Each row of a before or after table is a point. One or more steps were done to the points. Then noise was added and the rows were shuffled. The steps act on columns, c1 being the first. What was done? A step turns or swaps two columns, mirrors them in a line or flattens them onto one, adds a multiple of one to another, or multiplies or shifts one. Angles are multiples of 10 degrees, from the lower column toward the higher: turns from -170 to 170, lines from 10 to 170 but not 90. Use the fewest steps. Two steps may share a column if one is a turn and the other turns, adds or multiplies; they go together, in the order done. Otherwise the lowest column goes first.
(in the rows, 128 means zero)

Before, 14 rows:
[[154 142  80]
 [150  48 123]
 [109  72  85]
 [134  98  89]
 [172 177 168]
 [134 177 114]
 [110 151 164]
 [ 73 118 131]
 [110 168  91]
 [107 158  79]
 [135 138 186]
 [ 66 154 167]
 [183 117  92]
 [183 129 169]]
After (14 x 3):
[[ 90 128 109]
 [167 110 109]
 [ 95  78 178]
 [ 90  35 110]
 [ 91  56 134]
 [179  99 133]
 [ 73 104 155]
 [135  82  76]
 [168  87 185]
 [ 85 116 108]
 [165 116  63]
 [110 136 132]
 [127   4 148]
 [174 133 170]]
Steps: swap c1 and c3; shift c2 by -40

Before (10 x 4):
[[159 136 127 183]
 [ 76 159 104 150]
 [157 155 159  87]
 [137 113 213 123]
 [ 63 150 185 106]
 [137  96  88 162]
 [148 147 118 201]
 [114 169 133 133]
 [ 62  60 141 174]
 [157 163 122 109]]
After (10 x 4):
[[114  96  89 161]
 [179 112 196 121]
 [ 71 158 132 148]
 [155 137 111 184]
 [168 153 139  86]
 [117 169 140 134]
 [150 162 110 109]
 [ 75  61 173 172]
 [102 152 209 103]
 [140 147 110 201]]
Steps: turn c1 and c3 by -30 degrees

Before (10 x 6):
[[162 163 134 114 158  84]
 [ 95 157 183  54 142 146]
 [133 115  73  75 108 120]
 [ 93 142  29 115 136 164]
 [110 156 183 163 154  76]
 [132  65  35 157 164 103]
 [138  78 111 192 132 127]
 [156 149  87 104  78  76]
 [131 186  98 135 146 146]
 [ 58 149 171 172 130 128]]
After (10 x 6):
[[ 92 158 193  99 141 134]
 [137 115  83 106 106 123]
 [141  65  46 139 164 105]
 [128 155 194 144 154  76]
 [137  76 122 154 130 131]
 [ 61 149 179 148 131 102]
 [ 81 143  40 123 138 151]
 [123 188 108 131 145 144]
 [176 161 142 122 158  96]
 [173 149  97 118  78  90]]
Steps: turn c1 and c6 by 20 degrees; shift c3 by 10; multiply c4 by 0.4

Before, 8 rows:
[[124 103  51 127  51 175 162 132]
 [162 109 140 148 126 175  91 186]
 [ 89 100  99  94 155 120 172 208]
 [138  77 109  64 117 179 155 107]
 [186 122 101 131  88 155 184 138]
 [ 76 113 161 116  73 147 147 194]
 [ 78 173  91 171 156 144  86  91]
 [ 87 138 144  55 120  78 116 125]]
After (8 x 8):
[[164 139 102 132  89 155 166 128]
 [ 94 186 157 120  72 147 145  96]
 [123 148  54 124  48 174 149 148]
 [133 141 110  57 121 181 150 183]
 [104 203 101  90 153 118 157  95]
 [ 99  70  91 173 151 146  97 118]
 [153 186 144 149 127 169 101 105]
 [ 96 115 144  54 126  82 120 120]]
Steps: multiply c1 by 0.7; turn c2 and c8 by -130 degrees; multiply c7 by 0.7

Before:
[[144  97 198  54 159 121 146 111 116]
 [157  90 186  63  99 136  85 148 135]
 [198 101 153  91 132 115 127  77 134]
 [103 123  75 162 100 221 124 128 111]
 [123 163 121 159  68 189 138 114  69]
 [164 136 178  71 111 132 136 114 194]
 [ 91 186 100 161 102 172  75 113  97]
 [124  70 136  79  94  99 155 119 130]]
After (8 x 9):
[[ 98  68 134 153 156  92 130 166 131]
 [184 100 155 182 171  95 126 132 135]
 [109 189  99 124  90 142 187  70  98]
 [154  88 185 114 145  62 186 151 133]
 [ 89 162 123 113 166 136 160  59  67]
 [142 134 179 147 167  73 133 138 188]
 [ 99 123  79  94 124 123 146  31 110]
 [149  97 197 153 129  60  95 153 113]]
Steps: turn c5 and c7 by -140 degrees; turn c1 and c5 by 40 degrees; turn c4 and c6 by 110 degrees; turn c4 and c8 by 70 degrees

Before (13 x 11):
[[ 97 139 119 155 106 157  96 130 143 133 130]
 [156 125 103 123 175 130 142 177 140 124 188]
 [103 115 111 133 112 141 111 124 102 105 127]
 [134 128 134 167 101 156 100  99 115 107 154]
 [117 105 131 106 107 146 139  96 130 147 147]
 [138 145 129 174  98 123 146  80 147  80 105]
 [175 129 140 161  67 131 131 109 161  78  93]
 [154 138 133 114 184 137 101 123 156  93 157]
 [138 130 172 164  78 130 142 128 144  68 107]
 [140 100 130 153 145 141 107 111 128 125 116]
 [158 139  88 117 158 123  87 156 143  90 178]
 [100  89 110 139 108 109 108 122 148 125 181]
 [116 130 135 136 111 106  97 103 112 152 143]]
After (13 x 11):
[[104 117 113 134 111 139 110 130 101 106 126]
 [138 145 141 191  96 123 147 144 147  80  81]
 [138 131 193 147  79 134 142 160 144  68  85]
 [158 139  91  98 158 122  85 133 146  91 228]
 [117 105 107 144 108 147 140  93 130 145 166]
 [100  91 115 137 106 109 109 135 148 125 236]
 [135 128 146 173 102 155 102 148 113 107 181]
 [ 97 138 136 140 107 155  94 150 141 132 133]
 [157 125 119  83 173 128 144 148 140 124 248]
 [140 100 138 155 146 142 108 138 128 124 105]
 [116 131 130 157 111 106  97 123 112 152 160]
 [156 140 124 126 181 138 100 112 154  92 187]
 [176 130 152 161  68 129 131 148 160  78  57]]
Steps: turn c4 and c8 by 60 degrees; add 0.7 times c8 to c3; multiply c11 by 2

Before:
[[ 90 102 137 160 134 129 181 180 134 167 104 155]
 [106  34 145 103  87 161  75 119 112 116  98 115]
 [128  93  92 120 131  88 117 154 111 147 129 191]
 [ 62 124 126 141 238 113 176 147 158 142 170 137]
 [177 140  79 133 102 130 136  90 188 139 168 119]
 [115  73 145 160 148 157 112 121 120  82 142 162]
 [116 142 125 159 216 111 161 125 193 129  92 159]
 [124 136 148 214 151  89 159 150 116 126 107 124]]
After, 8 rows:
[[179 140  77 137 103 118 129  91 187 139 167 131]
 [130  95  90 114 131 200 127 155 114 148 128 143]
 [ 65 124 125 171 249 144 146 146 158 142 169 140]
 [118 142 125 174 217 163 124 124 194 129  93 133]
 [104  35 145  71  81 104 113 120 112 115 100 103]
 [114  71 147 137 130 151  95 122 122  80 143  89]
 [124 135 145 207 127 136  80 149 117 128 105 166]
 [ 93 102 135 189 138 152 136 181 131 167 104 119]]
Steps: turn c4 and c7 by -50 degrees; add 0.5 times c7 to c5; turn c6 and c12 by -110 degrees

Before, 11 rows:
[[ 94 122 124  41 163 138  99 165 117 148  90  94 136 148]
 [249  76 143 131  96 143 142 173 120 145 126 142 134  72]
 [107 111 124  85  89 113 127 158 125 146 136 103 131 107]
 [156 125 125 108  97 153 117 167 124 119 130 156 155 139]
 [232 149 138  30 120 132  89 141 112 121 134  80 121 138]
 [130 150 112 135  94 126 212 151  93 117 123 174 148 133]
 [ 89 128 149 130 117 138 188 174 135 148 136 157 128 156]
 [132 146 139 110 124 139 113 173 134 111 134  78 101  94]
 [103 145 113 102 109 140  92  57 140 114 135 116 122 145]
 [117 122 124 121  97 148 156 137 123 125 127  84 149 145]
 [120 131 120 138 103 138  84 153 137 170 108  97 105 135]]
After:
[[157 124 125 108  96 150 138 167 122 147 132 104 155 149]
 [106 111 123  86  90 118 132 158 126 103 121 145 131 118]
 [ 89 129 150 129 117 142  80 174 135 118  92  93 128 165]
 [117 122 124 122  97 148 103 137 122 116 116 169 147 155]
 [131 146 139 109 124 134 143 172 135 127 132 181 101 103]
 [120 132 122 137 104 152 157 152 137  78 167 143 107 146]
 [ 94 123 124  41 164 144 135 166 118  97 176 154 136 156]
 [249  77 142 132  96 148 115 172 120 116 123 110 133  83]
 [234 150 137  31 121 128 166 140 113 119 143 176 121 147]
 [130 151 112 134  94 122  52 151  93 154  91  87 150 143]
 [103 143 113 101 109 135 163  57 140 136 140 143 120 156]]
Steps: add 0.3 times c10 to c6; turn c10 and c12 by -160 degrees; turn c7 and c11 by -150 degrees; shift c14 by 10

Before (8 x 18):
[[122 142 180 140 141 163 174 135 142 112  88 161 142 165 147 114 109 115]
 [ 60 110 118 108 148 159 135  77 137 157 118  79 151 134 120 104 114 105]
 [163 100 155 107 167 160  76  83  92 169  78 158 144 110 160 130 118 136]
 [158 139 180 172 184  58 174 151 117 165 137  72 150 104 108 102 229 148]
 [153 101 136 123  99 168 178  86 157 164 136 120 106 127 163 121 131 126]
 [128 142 136 115 147 142 173 113 183 117 136 157 145 127 134 110 110 140]
 [128 135 132 134 144  66  51 152 140  51 108 131  73 176 143 106 143 125]
 [143 129  56 156 141 140 172  77 184  97 136 104 135 102 137 121 120 129]]
After, 8 rows:
[[124 142  98  21 128 164 126 116 175 117  85 159 142 219 108 114 124 117]
 [ 61 109 122 114  71 159 105 137 115 156 120  81 148 144 138 105  87 105]
 [153 104  99  95 108 170 105 172 125 161 136 121 104 125  95 121  98 125]
 [131 135 114 168 138  67 158 101 128  53 107 132  74 250 114 107 220 127]
 [157 140 117  85 122  60 158  67 179 163 135  73 154  68 144 100 194 150]
 [123 144  73 102 109 141 100 119 116 116 139 158 145 124 123 109 120 137]
 [141 123  99  90  78 137 138 142  42 100 135 104 137  65 121 119 150 129]
 [163  99 155 109  69 159 126 117 167 170  76 157 142  80  98 132  76 136]]
Steps: turn c3 and c9 by 110 degrees; turn c4 and c7 by 110 degrees; add 1.5 times c11 to c4; turn c5 and c8 by -120 degrees; add -1 times c10 to c17; multiply c14 by 2.5; multiply c15 by -1

Before:
[[ 56 166 109  84  73 104  80 107 117 162  62  78 142 100  68 125 166  84
  151  82]
 [143 143 120 149  88 168 178 163 204 163  84 140 120 172  76  99 113 153
  144  50]
 [127  50  92 146 108 121 182  97  88 143 147 136 144  97 117  92 106 139
  189 129]
 [106 105 162  42 146  66  85  80 125 115 175 166 153 183 127  93 125 176
  179 129]
 [ 64  88 188 154  54 122 172  95 126 168 162 186 124 146 112 113 102 184
   81 116]
 [ 73  91 115  88  50 118 122  63 128 162 167 160 123  79 104 118 172 108
  140  76]
 [138 121 144  95 111 104 123 177 193 137  59  75 122 172 107  85 107 136
  168 117]
 [135 147 179 153 157 101 142  87 166 162 114 124  69 134  63 197 159 110
  138 110]]
After, 8 rows:
[[ 77 164 105  67  73 102  80 123 117 158  62  77 145 121  58 104 166  83
  150  83]
 [114  88 190 114  53 121 170 113 121 169 163 186 123 138 133  93 103 188
   79 117]
 [139  53  92 140 107 120 184  91  90 147 144 134 142 115  87  97 107 140
  191 129]
 [ 85  93 114  76  49 120 123 116 129 161 167 157 121 107  97  63 174 107
  140  75]
 [140 149 181 144 157 104 143 197 165 160 116 125  68 133  59  87 158 114
  138 112]
 [118 121 144 113 110 103 124  84 191 137  58  71 124 148  87 179 107 138
  168 119]
 [143 143 119 147  88 167 179 100 202 164  83 139 122 144  68 165 113 152
  146  50]
 [ 75 106 162  68 145  65  84  90 125 114 177 165 151 147 101  77 127 178
  178 129]]
Steps: flatten c1 and c4 onto the line at 50 degrees; swap c8 and c16; multiply c14 by 0.4; add -0.5 times c19 to c15

Before (13 x 24):
[[108 119  86 137 118  91 167 141 108 115 138 150 116 133 166 138 125 110
   87  95 106 102 123 182]
 [ 59 109 104 163 161 142 143 136  98 103  68 117 158  97  85 126 128 151
  142  97 118 166 159  99]
 [146 192 155 142 184  80 199 138 126 175 176 130 115 172 149  69 107  93
   61 178 109 114  96 133]
 [109 160 127 137 125 130 130 170  65 151 154 145 125 115 166  80  79 107
   44 133 120  97 114 188]
 [141 140  86 171  95 121  94 139  72 134 113 180 163  97 149 129  97 136
  120  69  70 140 149 149]
 [ 63 115 130 148 165 171 150 136  73  75 118 122 132 127 110 117 162 173
  126  63  53 166 162  93]
 [ 88 127 176 153  96 148 119  67 152 144 146  98 175 104 142 126 132 197
  136  60 151 102  99 136]
 [114 173 205 140  95 130 114 110 125 176 104 103 135 137  99 143 187 201
  131  87 168 110  78 142]
 [115 172 140 126 140  99 187 180 132 148 166 130  61 140 147  32  84  96
   96 110 117  92  89 114]
 [167 124  99 146 115 110 176 156  51 141 131 131 138 147 189  57  96  83
   84 117 109  70 112 155]
 [112 162 183 109 126 159 128  81 144 150 103 109 162  96 102 147 146 143
  117  51 125  81  70 139]
 [ 58  98 145 174 162 160 168  91  99 116 103 143  96  94  76 110 151 162
  153  90  74 110 183 112]
 [ 93 127  63 193 114 179 119 127  81 125 100 101 125  88 139 158 132 151
  115  88  69 127 149 113]]
After, 13 rows:
[[ 85 127 176 154  95 128 106  66 145 146 147  98 178  59  98 126 136 152
  144  59 165 101 145 135]
 [166 124  99 154 114 132 174 154  84 140 131 130 139 174 115  57  94 115
   51 116  97  69 189 155]
 [108 162 123 134 123 125 129 171 114 149 154 144 124 135 116  78  79 106
   27 133 113  97 166 187]
 [ 63 113 131 171 166 159 119 136  80  76 118 123 130  95 161 118 163 158
   97  64   9 165 111  93]
 [115 172 202 136  94 116 116 107 123 174 104 102 137  77  78 144 184 181
  130  88 191 110  99 142]
 [139 139  88 150  94  81 108 140  84 135 113 180 162 103 150 127  95 109
   92  69  35 142 147 149]
 [ 58 110 103 169 161 129 129 134  95 102  71 117 156  90 159 127 127 118
  124  94 114 165  87 101]
 [115 172 142 135 140 142 191 178 145 146 164 132  62 160  87  32  84 117
  100 110 110  89 148 114]
 [147 192 154 145 183 129 214 139 156 176 175 130 113 183  96  70 107 139
   68 177  97 112 148 135]
 [ 59 100 147 192 161 149 134  89  90 118 104 145  97  78 183 111 149 121
  136  89  43 108  77 112]
 [107 119  85 134 119 118 179 140 132 113 138 148 116 145 125 140 124 119
   85  93  93 101 166 182]
 [111 160 184 124 127 158 108  81 144 150 103 112 161  96  69 148 144 113
  128  52 123  81 103 138]
 [ 94 126  66 204 115 124  87 127  95 124 101  98 126  85 148 158 133 111
   94  90  36 126 142 110]]
Steps: turn c6 and c7 by -40 degrees; turn c4 and c6 by -30 degrees; turn c9 and c19 by 30 degrees; turn c14 and c18 by 50 degrees; swap c15 and c23; multiply c21 by 1.6

Before, 11 rows:
[[172 188 181 111 164 187 125 146 109 121 134 134 149 103 149 173  82 123
   99 115 137  82  86 160 177 198 115 133 110 166 128 150]
 [136 132  77 159  74 117 162  67 181 189 121  64 114  93 148  62 137 141
   75 101 114 127 161  79 131  85 174 126 177 134  89 163]
 [ 86 120  80 190 123  79  76  96 122  97 178  75 107 108 116  54 191 193
   24  90 131 108 188  97  86 137 196  66 147 100  77 100]
 [113 196 120 126 140 137 122 145  79 104 201 139 146 187 111 120 125 118
  145 169 185 105 161 182 133 136 131 158 115 167 118 181]
 [151  82  45 200  42 102  82 101 122 163 151  42 110  82 107  19 225 157
   99  89 122 118 145  69 103 111 175 100 131 103  85  96]
 [168 182  62 102  87 119 141  94 185 164  96  49  78 101 179 110 171 114
  163 150 108  70 143  76 212  79 156 165 210 105  38 149]
 [171 159 187  67 159 132 164 158 112 113 139 160 161 140 152 117 129 132
  122 125 130 119 107 183 154 134 126  97 130 166 106 118]
 [116 176 132 133 172 123 139 163  73  72 141 137 176 185 119 122 119 156
  113 129 132 122  74 112 167 138 131 122  95 161 143 160]
 [ 84 148 142 140 152  85  69 105  98  91 227 115 150 172  96  80 175 181
  148 180 131 146 122 123  73 181 120 109 123 143 112 213]
 [181 175 171  95 180 145 143 191 112  91 104 127 120 133 112 136 127 131
   85 145 115 108 143 160 161 153  96 167 150 204 149 165]
 [141 140 130 104 172 168 147 172 123 142 112 113 183 128 109 142 132 139
  107 125 103  62 143 140 131 154 144  82 130 131 167 129]]
After:
[[ 85 148 129 139 153  86  70 106  97  90 227 116 150 172  97  81 175 181
  148 182 143 147 118 123  74 139 120 109 123 138  97 213]
 [ 86 121 108 190 122  78  76  96 122  97 179  75 107 108 117  55 191 193
   25  89  84 107 226  97  85 146 197  66 147 148  80 100]
 [168 183 136 102  88 119 139  94 185 164  95  50  77 101 180 111 172 114
  163 150  55  71 152  76 211 152 156 165 210 124  63 149]
 [141 139 166 105 172 166 147 171 123 142 111 113 183 129 108 141 133 139
  106 123 117  61 151 140 131 120 143  82 129 143 155 130]
 [115 176 123 133 173 123 139 162  72  74 141 137 177 186 119 122 120 157
  113 130 133 121  42 112 166 125 132 122  95 162 138 161]
 [171 158 145  68 159 133 164 158 113 113 139 159 162 141 151 117 129 132
  123 125 185 120  95 183 152 135 126  96 129 165 107 118]
 [171 188 132 111 164 188 126 146 108 121 135 135 149 101 149 173  81 124
   97 115 183  82  62 160 178 138 116 134 109 158 105 150]
 [181 175 163  94 180 145 142 191 111  91 104 128 121 132 113 136 127 131
   85 146 162 108 152 160 162 124  96 168 149 181 140 163]
 [151  82 107 198  42 102  81 101 122 163 151  42 111  82 108  18 226 156
   99  88  47 117 155  69 102 139 176  99 131 135  94  96]
 [136 133 132 160  74 117 162  66 181 190 121  63 113  95 149  63 137 140
   75 102  73 127 181  78 130 136 174 127 177 166 108 161]
 [112 197  39 126 140 138 122 145  79 105 199 139 146 186 109 120 124 118
  145 168 151 106 180 182 132 133 131 158 115 170 117 182]]
Steps: multiply c21 by 1.6; turn c3 and c21 by 70 degrees; multiply c23 by 1.6; flatten c26 and c31 onto the line at 110 degrees; add 0.7 times c27 to c30

Before (12 x 48):
[[ 88 146 123  81  91 221  73 153 139 181 102  76  89  87  98 180 175 205
  182 103 110  66 111 125 114 198 159 140 146 114  90  77 122  92 110 171
  131 141 107 123  67 161 135 110 129 178  69  70]
 [132  85 126 136 131 125 111 131 108 184 160 161 162 102  60  96  84 123
  137 202 105 115  91 112 124 123 138 139  98 148  93 151 111 149 108 103
   80 128  60 152  94 116 142 156  48 128 107 131]
 [110  54 105 101  40 128 152  74 107 125 130 190 109 143 120 130 107  90
  119 111  60 173 174 162 158 112 114 117  95 142  74 146 210 145  93  65
  102  93 161 160 140 128 122 176 159  96 159 188]
 [ 89 122 107 149  95 123 182  40  88 115 107 167 106 155 115 163 137 157
   92  97  83 143 192 175 182 101 133 169 105 129  52 197 180 165 168  97
   89 154 144 140 140  96 129 160 150  95 159 161]
 [108 116 178  17  88 176  74 141 168 134 162  83 161  65 102 163 157 183
  146 139  98 118  89 136 123 141 160 146 150 105 127 118 112  89 156 151
  119 155 101  92 104 152 145 145 121 171 102  77]
 [132  81 102 104  48 118 206  67  76  69 103 175 101 105 107 123 108 110
   94 134 114 152 169 189 159 175 122 158 122 133  57 181 181 213 116 118
  109 148 150 110 149 112 117 160 164 120 152 150]
 [115 119 174  94 126 180 115 159 173 200 171 128 179 129  73 135 132 129
  151 153 161  84  92 171 131 134 121 121 126 137 145  94 102 123 109 112
  102 135  74 109 117  94 116 107  65 192  84 103]
 [101  69 149  70 125 152 130 171 155 174 173 115 171  89  98 115 105 143
  200 161 170 128 126 121 165 138 130 145 132 146  98  99  64 124 123 152
   82 133  95 152 100  74 122 172  48 140  93 132]
 [110  50 127  93 144 100 144 129 121 211 163 191 157  66  53 137  85 147
  159 161 138 155 102 178 135 144 112 101  84 128 110 126 107 121  91 131
   58 157  72 157 105  94 124 148  67 164 166 181]
 [ 78 161 175  73  83 172 119 147 160 127 118 139  73  94  84 175 180 148
  165  82  91 104  91 117  99 198 169 174 147 113  62  87 164  96 184 160
  184 170 219 117  54 179  99 116 155 167 108  83]
 [116 108 179 133  99 163 156  84  74 148  45 164 163 182 138 180 161 154
   79 136 135 162 177 185 211 145 161 135 168  69  25 148 143 144 174 134
  158 128  64  84 148 172 124 179 153  81  89  85]
 [158  32 103 128  59 105 164  94  76 130 143 178  51 140  97 115 123  94
  125  90  74 161 150 186 163  99 139 119  58  98 101 130 168 199 148  73
   61 134 147 138 167 105 142 192 130  90 171 136]]
After (12 x 48):
[[116 120 169  91 128 185 121  68  68 202 170 125 122 126  70 113 131 130
  149 156 167  90  89 167 133 135 123 122 127 135 142  95 103 124 116 109
   98 134  75 106 117  92 113 107  69 195 109  97]
 [ 76 162 173  69  84 175 118 153  91 128 115 137 175  90  84 203 176 150
  167  81  84 104  89 118 103 197 171 174 150 113  63  91 167  90 183 157
  184 172 196 119  52 180  98 116 152 162 109  83]
 [107 119 180  19  89 181  70  99  89 137 162  82 118  66 102 149 157 182
  144 142  96 114  91 136 124 140 164 146 148 103 126 119 111  88 159 151
  123 155  88  92 102 149 143 144 120 171 108  79]
 [131  84 121 135 131 123 109 103 121 185 161 158 108 104  62  72  81 120
  141 203 106 114  94 116 125 123 140 138  99 147  91 152 110 143 104 102
   85 126  75 152  94 115 146 163  48 126 157 134]
 [131  77  98 105  45 117 206 187 175  70 105 178  96 108 102 134 109 111
   94 133 115 153 173 191 162 173 119 161 120 133  54 183 183 213 110 116
  106 148 148 109 148 113 119 159 162 123 161 151]
 [159  34 102 130  61 104 160 208 194 129 148 175 153 133  92 121 122  91
  124  88  76 164 151 186 164  99 140 117  57  97 106 128 169 196 147  70
   59 134 152 131 161 104 140 191 132  90 146 135]
 [107  56 107 103  37 130 156 178 171 126 130 186  97 151 116 144 108  84
  124 117  62 175 177 159 160 115 113 117  97 143  74 143 211 147  92  66
  104  94 156 161 141 128 121 178 165  99 132 189]
 [115 103 178 129 101 162 157 129 120 154  48 167  69 180 137 157 163 153
   80 135 137 162 176 187 204 145 162 139 172  72  21 149 142 146 176 136
  159 130  49  84 149 172 125 179 156  81 197  88]
 [103  70 152  72 129 152 129  64  84 171 173 115 137  86 101 106 105 139
  196 166 172 125 126 121 165 140 129 144 135 148  98 100  61 129 122 153
   85 133 101 147 103  76 121 172  48 140 121 133]
 [ 89 142 124  83  88 223  68 142  74 179 103  73 174  87  96 170 172 210
  180 101 113  67 111 127 113 199 159 143 148 114  91  73 123  92 113 172
  134 146  91 122  64 159 135 112 128 180 151  70]
 [ 88 123 110 149  95 121 182 203 179 117 108 166  73 153 116 169 138 156
   84 103  84 149 192 175 180  97 131 168 102 127  46 203 183 169 170  99
   93 155 134 143 140  97 129 163 143  98 144 162]
 [110  47 125  96 144 100 146 104 164 205 163 190 108  67  50 117  89 151
  159 162 138 149  99 176 134 140 112  98  82 132 113 128 110 118  91 134
   59 156  71 156 102  95 123 145  68 163 117 186]]
Steps: turn c8 and c13 by 130 degrees; turn c9 and c47 by -120 degrees; turn c16 and c39 by -20 degrees
